Every row gives one point. Each copy is the shape, with its points in the same order, turned, moved and blurred by noise. Is it also mirrored, or only turned?

Shape (7 x 3):
0.00	0.11	-0.34
-0.14	0.04	0.27
0.06	0.09	0.55
-0.28	0.39	-0.29
-0.28	-0.31	0.15
-0.04	-0.19	0.51
0.20	0.54	-0.20
Copy 1:
-0.06	0.17	-0.37
-0.27	-0.13	0.14
-0.32	-0.01	0.47
-0.42	0.07	-0.46
0.00	-0.40	0.05
-0.12	-0.22	0.44
-0.38	0.50	-0.24
Copy 1 is: only turned
Copy 2, 7 rows:
-0.42	-0.20	-0.09
0.12	0.06	0.14
0.38	0.19	-0.01
-0.54	0.13	0.06
0.12	-0.27	0.37
0.44	-0.04	0.14
-0.43	0.19	-0.42
Copy 2 is: only turned
Copy 3, 7 rows:
-0.12	0.05	-0.27
-0.14	0.32	0.29
0.11	0.25	0.56
-0.05	0.47	-0.34
-0.52	0.19	0.29
-0.16	0.16	0.63
0.36	0.16	-0.29
Copy 3 is: only turned
Copy 4:
-0.03	0.15	-0.30
-0.17	-0.04	0.27
0.09	0.05	0.54
-0.34	0.32	-0.20
-0.20	-0.48	0.21
0.03	-0.24	0.56
0.02	0.59	-0.22
Copy 4 is: only turned

Shape, 7 rows:
-0.51	-0.01	0.22	0.03
0.19	0.60	-0.08	-0.38
0.05	-0.21	-0.01	0.49
0.43	-0.25	-0.15	0.09
-0.10	0.34	-0.16	-0.39
-0.14	0.24	0.34	-0.30
0.43	-0.28	-0.09	0.00
Copy 1 (7 x 4):
-0.34	0.47	-0.14	0.26
0.61	0.12	-0.19	0.50
-0.37	-0.13	0.23	-0.08
0.18	-0.27	-0.01	-0.22
0.32	0.19	-0.47	0.45
0.21	0.53	-0.15	0.24
0.22	-0.18	-0.04	-0.28
Copy 1 is: only turned
Copy 2, 7 rows:
0.27	-0.21	-0.08	0.29
0.22	0.22	-0.38	-0.61
-0.39	0.14	0.13	0.29
-0.58	0.03	0.00	-0.21
0.17	-0.02	-0.49	-0.34
0.36	-0.16	-0.04	-0.25
-0.57	-0.06	0.05	-0.25
Copy 2 is: mirrored
